Each row of a before or after table is a point. The points were changed in one or more steps. Then noise was added and the rows were shuffled. The steps act on columns, c1 being the first. Name the steps. A step turns or swaps two columns, mirrors them in a line or flattens them onto one, adds a multiple of one to another, or multiplies or shifts one. Angles are multiples of 10 degrees, from the lower column toward the higher: turns from -170 to 170, lines from 10 to 170 but not 90. Use the fewest steps. Two steps may share a column if one is a turn and the other turns, adds or multiplies; they go together, in the order done. Otherwise the lowest column goes first.
In the rows, 128 means zero.

Before (9 x 2)
[[ 61 193]
 [120 125]
 [185  65]
 [101 136]
 [ 61 183]
 [185 110]
 [134 145]
 [ 97 134]
 [108 170]]
After (9 x 2)
[[126 130]
 [127 122]
 [127 127]
 [138 179]
 [137 168]
 [128 124]
 [119  76]
 [134 169]
 [133 145]]
Steps: flatten c1 and c2 onto the line at 80 degrees

Before (11 x 6)
[[ 91 153 127 129 106 128]
 [148 129 133 133 160 180]
 [ 87 156  65 106 125  80]
 [175 168 126 151 146 164]
 [168 141 133 106 167 127]
 [124 188 123 111 149 133]
 [ 71 160 121 101 110  97]
 [184 123 128 113 165 161]
 [204 157 142 158  65 233]
 [111 143 113 148 161  97]
 [146 148 135 125 143  79]]
After (11 x 6)
[[141 105 147 137 147 171]
 [133 122 132 189 148 131]
 [125 142 185 169 102 153]
 [139 141  72 129 172 111]
 [125 124 109 147 123 178]
 [183 140 179 161 109 173]
 [128 122 109 130 178  87]
 [130 145  88 148 162 145]
 [138  92  82 160 153  99]
 [125 122 167 150 107 119]
 [127  93  50 147 107   7]]
Steps: mirror c1 and c3 in the line at 140 degrees; turn c2 and c4 by 110 degrees; mirror c5 and c6 in the line at 10 degrees

Before (8 x 11)
[[130  84 111 112 102 168  88 185 157 123  38]
 [138 203 160 101  75 136  92 108  98  61 151]
 [130 188 145 115 167  65 106  57  60 105 132]
 [157 137  97  33 137 174  25 134 161 100  91]
 [144 129 112 138 150 131 140 104  70  69 159]
 [184 206 111 124 119  49  96  93  17  73 169]
 [109  85  99  35 125 159  97 187 146 167  97]
 [102 145  91 105 132 154  33 159 140 134 125]]
After (8 x 11)
[[ 86 170 148 148  72 190 105  57 181 105 123]
 [116 218 162 124 152 119  92 107 159  62  98]
 [127  89  99 173 144  96  98 187 103 165  45]
 [117 146  92 130 120 103  32 159 104 133 104]
 [103 123 114 101 108 126 139 104 185  72 128]
 [173 133  97 192 115  83  26 132 120 100  51]
 [148  97 113 202 171  88  90 184 110 123 139]
 [100 204 109 101 109 206  95  93 250  72 115]]
Steps: mirror c1 and c9 in the line at 20 degrees; mirror c2 and c5 in the line at 170 degrees; add 0.3 times c8 to c11; turn c4 and c11 by 110 degrees; multiply c6 by -1

Before (10 x 20)
[[195 111  60 176 148  68 122 169 146 123 138 187 117  60 159  78 124 130
  190 125]
 [102 162 143 104  89 190 147  62  82 125  77 122 164 162 100 150  78 132
   98 121]
 [116 163 152 125 103 130 115 147 109 162 145 114  91 162 144 136 148 129
  107  46]
 [106 143 129 100  44 182 102 102 120 143  97  72 178 131  85 129 126 172
  138 177]
 [123 139 158  66  97 118 108  64  75 153 129  73 178 198  67 156 111 126
   83 139]
 [160 120 163 159 173  98 129 168 165 124 150 191 142 119 207 100 153 159
  175 118]
 [169  96 124 161 176 141 141 113 129 127 164 119 112  68 166 118 161 139
  176 106]
 [131  81  90 152 142  86 184 133 163 141 156 164  78 113 149  90 127 175
  180 151]
 [128 120 147  53  56 167 109  54  83 189  78 105 166 111 137 119 106 169
   75 148]
 [192 170 123 116 164 123 181 157 150 138 144 182 108 103 158  99 214 134
  149 103]]
After (10 x 20)
[[132  83  89 145 140  86 184 130 164 143 124 160 178  97 147  90 127 177
  180 152]
 [168  95 127 175 176 141 144 112 129 116  81 120 144  74 164 118 129 138
  175 151]
 [105 143 131  67  42 180 101 101 118 176 120  72  79 156  86 131 126 171
  140 183]
 [196 110  61 178 147  65 123 168 144 134  69 186 140  95 159  79 127 128
  189 185]
 [116 165 152  98 102 129 115 149 108 171 168 113 165 123 142 135 129 129
  108  11]
 [193 169 123 125 162 124 180 156 151 109 111 185 147 104 158  99 130 135
  147 121]
 [102 160 143  91  90 191 145  63  83 137 144 125  95 186 101 149 129 132
   98 107]
 [124 141 158  50  96 115 108  63  77 139 196  71  77 152  65 153 127 125
   85  75]
 [129 122 145   7  53 167 109  56  82 187  95 105  92 166 135 122 131 170
   73 183]
 [160 118 165 174 173  98 128 164 165 114 128 188 113 104 207  98 130 155
  177 119]]
Steps: add -0.7 times c5 to c10; turn c4 and c10 by 30 degrees; turn c11 and c14 by -70 degrees; add -1 times c11 to c20; multiply c13 by -1; multiply c17 by 0

Before (8 x 48)
[[143 142  51  94 166 156 131  72 123 145 129  95 115 116 143 120 142 120
  107 178 113 172 114  83 150 142 141 115 204 126 146 122 107 145 108 117
   61 184 127 141 134 129 155  74 161 187 109 107]
 [ 94 205 171 156  49  82  73 211  95 121 171 121 213  86 189 161 205 165
  154  35  62 123  95  75 169 201  80 130  84  85 210  90  55 163  88 193
  187 158  60 174 211 124 204 173 129  45  92  64]
 [149 105  99 156 162  94 132 135 150 169  75 115 141 148 110  89  95 103
  107 145 150 109 125 179  82 116 159  74 178  81 142  66 102 161 196 138
   94 161 122 106 107  61 110  87 100 112 112 168]
 [170 162 132  95 166  96 112  98 127 187 107  86 165 118 119 151  85 143
   77 172 114 197 120 151  94 167 150 129 201 106 146 106 120 156 182 137
  112  84 154 104  95  90 131  99  92 158 107 148]
 [133 113 163 135 166 162 101 114 162 161  70 119 167 133 102 139  89  87
   64 185 135 160 159 152 133 109 119 126 184 126 156 122 104 154 177 161
  130 150 147 116 110 105 138 115 150 133  90 123]
 [100 158 124  90 129 102 116 100 188 169 161 101 146  90 222 123 169 133
   90  83 147 142 104 116 142 187 159 173 118 181 117 158  79 144 140 106
  118 188  75 169 204 186 217 174 114  81 108  78]
 [141 173  56  74  58  79 157 156 204 123  69 119 112 103 212 158 162 174
  143  79 112  95  61 148 171 244 122 161 139 170 168 162  99 126 124 128
  141 175  91 179 239 208 184 205 158 107 128  35]
 [129  63 146 121 100  20 196 119  72 201 105 133 159 238  60  80  71 139
   75 125 118 125 192 242  75  94  96  40  91  31 192  36  91 122 217 204
  111  48 217  84 123  86  95  94  98  71  77 159]]
After (8 x 48)
[[129  59 147 161 101 199  25 119  73  88 104 135 159  48  60  80  71 140
   74 123 118 124 193 241  75 120  93  18  90  30 192  38  92 120   7 202
  112 129 215  85  57  86  94  94  98  70  76 161]
 [143 143  52 111 166 107 130  72 122 117 128  97 116 140 142 120 144 120
  109 178 114 173 116  85 149  95 140 110 203 128 148 123 108 147 156 117
   61 137 128 139 179 131 155  77 162 188 108 107]
 [170 165 132  90 169 141 146  99 129  75 106  86 164 131 120 149  84 145
   77 172 112 196 118 151  93  98 149 107 200 107 146 106 120 157  66 136
  113 140 154 103  74  89 129  97  94 157 106 150]
 [130 115 163 148 168  78 151 115 162 100  71 119 166 113 101 139  86  85
   62 185 136 159 161 151 135 136 118 116 184 128 155 120 104 154  93 162
  131 162 147 117 139 104 138 116 150 133  91 124]
 [141 172  55  12  57 176 110 157 205 121  69 119 112 162 212 157 161 173
  145  80 111  96  61 149 169  76 121 159 139 171 169 161  99 127 117 127
  139  63  91 178 226 209 184 207 158 106 129  34]
 [ 95 204 171  55  51 185 194 213  94 136 170 122 212 148 189 161 206 167
  154  33  62 125  94  75 169 154  78 134  84  85 212  91  55 164 150 194
  187  54  60 175 196 123 204 174 130  45  93  62]
 [151 108 102 139 162 135 117 134 151 107  74 116 141 112 109  89  95 104
  107 145 151 111 125 179  84 156 159  64 178  83 141  64 100 162  53 136
   96 176 123 105 146  63 111  85 103 109 112 166]
 [ 99 156 123  70 131 146 153 100 189  74 161 102 145 160 222 123 171 130
   90  86 146 140 105 116 144  91 160 156 117 180 119 158  78 144 108 105
  116  88  74 167 217 188 215 174 113  81 109  78]]
Steps: turn c4 and c26 by 90 degrees; turn c6 and c35 by 160 degrees; turn c7 and c14 by 160 degrees; mirror c10 and c28 in the line at 100 degrees; turn c38 and c41 by 60 degrees; add 0.3 times c24 to c38

Before (14 x 64)
[[171 127 103 131  81 119 140 148 100 101 117 141 103 131 136 155  96 167
  158 154 146 124 128 140 123 131 125 139 145 115 102 118 128 139 127 108
  176 117 152 155 105 120 124 122 124 113 119 154 120 142 153 107 142 125
  123 110 120 138 100  77  89 110 160 137]
 [156 114 104 135  77 113 133 146  95  80 126 111 156 143 157  99  95 135
  157 161 115 131 136 150 108 123 144 122  62 113 109 112 138 173 141 192
  171 111  81  48 133  93  96 129  94 123  97 129 153 135 152 189 138 154
  116 101 108 114 122 130 165 149  99 156]
 [115 122 114 127 129 112 134 150  97  81 122 126  43 143 122 130  92 130
   29 149 122 112 138 131 156 132 131 124 103  97 212 133 132 127 100  98
  169 102 156 126 132 158 100 124 121 154 125 135 124 108 102 109 142 124
  174 120 107 121 129 138 133 120 100 140]
 [171 165 102 141 102 117  42 124 144 123 133 134 120 121 108  77  97 167
  134 133 123 110 141 123 183 130 153 107  72 115 112 186 137 158 120 111
  127 100 119 123 121 125 126 109 140 141 129 106 110 109  95 141  94 128
   99 137 103 152 101  82 158 143 134 150]
 [ 65 249 119 170 133 125 101 146 141 164 140  99 151 143 107 136 145 147
  160 120 117 118 134 114 114 133 121 126 100 109 114 110 136  74 130  88
  154 107 157 158 129  50 129 127 128 114 116 114 119 110 140 129 121 147
  138 119 157 124 100 106 162 131 150 182]
 [155 126 117 182 126 109 103 145 127 102 127 148 150 137 124 148 124 148
  159 125 119 152 139 135 126 113 196 114 165 123 142 132 125 157 130 119
  140 125 124 139 136  92 136 117 189 121 114 113 128 116 110 159 142 137
  102 112 119 153  95 125 144 110 115 144]
 [ 76 203 105 129 116 122 142 144  86 145 117 153 136 100 152  61 117 127
  130 133 128 147  93 137 112 109 123 139 163 131 113 118 113 156 129  90
  198 112 108 139 117 154 106 127 120 115 112 113 151 120 120 122 118 138
  117 128 168 133 135 141 168 120 121 155]
 [163 138 103 127  79 109 135 145  93 115 125 155 122 129 118 141 157 101
  145 127 115 149 109 119 124 113 128 113 160 101 130 112 125 155 125 135
  155 141 153 143 116 155 135 128 143 119  89 112 132 121 152 105 146 173
  107 103 114 141 113 132 163 114 139 136]
 [150 124 169 138  66 110 104 153 113 126 130 145 123 133 128 127  94 101
  144 141 165 164 131 170 139  53 149 115 165 114 163 105 109 145 112 101
  127 138 145 156 139 130 114 117  99 138 121 131 126 141 150 104 112 120
  110 121 111 151 146 138 168 118 106 151]
 [162 190 109 134 134 128 131 132 115 129 121 139 146 126 110 150  98 148
  143 142 191 132 126 125 143 116 149 108 168 103 122 103 139 122 133  89
  128 123 150 121 109 135 133 110 105 134 133 147 116 121 151 103  97 158
  103 111 131 149 107 132 126 111 136 138]
 [173 118 124 123 107 226 134 142  83 146 114 149 124 128 135 150 100 125
  149 122 113 142 141 173 117 136 138 107 144 145 104 109 132 124 127 148
  137 151 116 157 100 154 131  85 119 176  51 109 154 131 152 104 104 213
  107 105 107 134 105 134  71 137 107 151]
 [134 117 129 133 136 124 114 145  82 115 137 158 135  16 146 155 130  68
   80 204 137 212 101 124 114 135 220 145 110 133 126 107 105 164 100 105
  139 186   8 161 129 139  85 119 103 150 129 152  82 109 127 120 142 120
  131 122 103 108 109 136 121 159 100 172]
 [169 118 102 122  70 135 132 109  86 112 118 147 141 139 110 157  95 164
  125 132 114 119 119 119 106  33 113 108 137 169 163 129 135 161 137  95
  150 107  94 161 116 147 130 100 128 136 132 114 145 163 132 104 131 117
  110 138 115 124 139 107 138 140 104 167]
 [120 154 114 137 126 135  89  97 105  96 138 138 155 148 109 148 135  98
  138 133 138 118 134 129 125 136 141 197 151 129 117 136 138 163 106 111
  159 111 147 152 136 143  87 130 142 128 104 157  91 125 109 225 131 136
  191 117 157 130  95 134 105 121 172 133]]
After (14 x 64)
[[ 76 200 109 139 114 122 140 143  84 143 131 160 135  97 149  65 115 131
  113 123 130 141  99 133 112 113 122 114 161 128 114 115 115 158 124  87
  203 112 110 147 120 151 109 121 114 114 111 139 151 117 116 125 114 138
  118 133 170 135 138 136 166 129 118 119]
 [175 114 104 130  67 139 131 113  88 116 147 140 142 139 107 160  96 166
  110 130 113 118 112 118 109  30 113 113 142 166 167 126 133 159 137  93
  149 107  89 164 117 140 129 161 125 137 127 107 163 163 138 108 128 121
  110 143 119 123 142 108 142 121 109 132]
 [169 162  99 133  98 115  46 122 148 122 114 137 124 119 105  77  99 170
  122 130 119 114 142 121 183 133 155 107  69 117 106 187 135 165 127 111
  132  97 119 116 120 123 128 141 137 132 131 111 140 111  98 141  99 129
   98 139 105 153 102  83 157 113 134 153]
 [155 128 165 133  67 110 100 149 110 128 117 146 123 124 125 128  86 100
  134 141 166 164 128 168 138  55 151 133 165 118 157 103 111 145 118 100
  126 136 148 155 136 126 114 137 101 143 118 114 155 140 152 108 121 117
  110 120 106 154 146 138 164 132 111 141]
 [155 112 106 133  76 114 140 146  98  79 124 111 158 148 154  99  93 133
  136 163 117 131 137 153 105 125 148 125  65 109 115 112 136 175 141 195
  169 112  86  46 133  92 103 127  97 118  98 124 174 130 157 191 137 148
  114  93 110 115 125 133 172 118  96 108]
 [179 129 102 137  80 120 141 145  93 101 134 143  99 116 130 152  94 166
  152 157 148 123 129 136 124 125 125 153 140 113 101 120 125 137 125 109
  178 119 154 152 109 119 122 138 124 111 125 141 148 149 156 103 147 124
  123 117 125 140  97  79  87 148 165 140]
 [163 137  99 133  85 109 136 145  96 118 132 154 121 119 114 143 156  98
  143 129 115 151 106 118 120 110 129 110 165  98 134 111 125 163 122 137
  155 141 155 147 111 158 133 132 136 116  87 114 149 120 155 100 147 178
  102 105 113 136 112 140 164 137 141 117]
 [162 114 125 138 102 231 131 141  83 146 138 147 123 118 136 150 102 127
  130 121 117 147 142 170 111 134 138 108 146 149 107 110 135 127 131 147
  139 151 115 164 102 159 127 166 121 170  50 103 167 128 149 104 110 215
  107 106 108 134 100 138  70 110 110 110]
 [114 124 112 132 132 112 138 150  97  87 131 124  47 139 122 132  97 126
   37 150 127 111 138 127 158 133 131 136 108  92 218 134 125 126 103 106
  169 102 152 128 132 154 100 133 120 153 126 119  90 109 106 106 142 129
  174 119 105 119 132 140 131 138 101 140]
 [122 157 115 126 128 136  93 100 107  94 119 142 152 138 108 149 137 103
  138 135 140 120 132 119 125 138 135 157 149 129 116 135 140 166  98 115
  160 112 144 150 134 141  90 133 142 127 105 188 128 119 111 221 129 136
  199 113 158 127  99 128 111 147 174 167]
 [134 113 126 126 135 120 113 145  87 115 119 159 136  42 140 156 134  66
   75 204 137 215  98 125 113 132 222 158 108 132 128 112 100 164 101 107
  141 182   8 166 128 145  85  93 103 149 130 145 134 111 133 117 139 123
  128 115 102 109 109 136 117  47 101 188]
 [ 64 254 120 136 132 125 102 145 139 165  87 106 154 141 108 137 149 150
  132 119 122 114 132 113 109 127 121 116 100 111 116 108 136  74 129  88
  152 104 153 155 129  51 129 138 131 117 115 129 187 109 140 127 125 149
  144 117 162 124 100 105 159 130 148 156]
 [155 122 118 155 121 105 101 146 124 103  79 141 150 118 122 145 120 155
  146 124 115 153 136 135 125 113 195 115 168 123 140 127 123 157 132 119
  146 128 128 132 137  97 136 135 192 122 117 111 158 115 112 156 145 142
  100 114 120 155  90 126 144 143 117 133]
 [164 186 103 132 135 128 128 128 114 128 130 134 150 112 108 154  99 150
  136 141 189 127 123 121 137 115 150 144 165 108 122 106 138 124 137  95
  131 125 153 116 110 134 137 138 106 133 127 106 137 123 150 108  98 161
  106 111 136 150 105 133 128 145 136 134]]
Steps: mirror c4 and c11 in the line at 150 degrees; turn c14 and c44 by 160 degrees; turn c14 and c62 by -150 degrees; turn c49 and c64 by -70 degrees; turn c19 and c49 by 30 degrees; swap c28 and c48
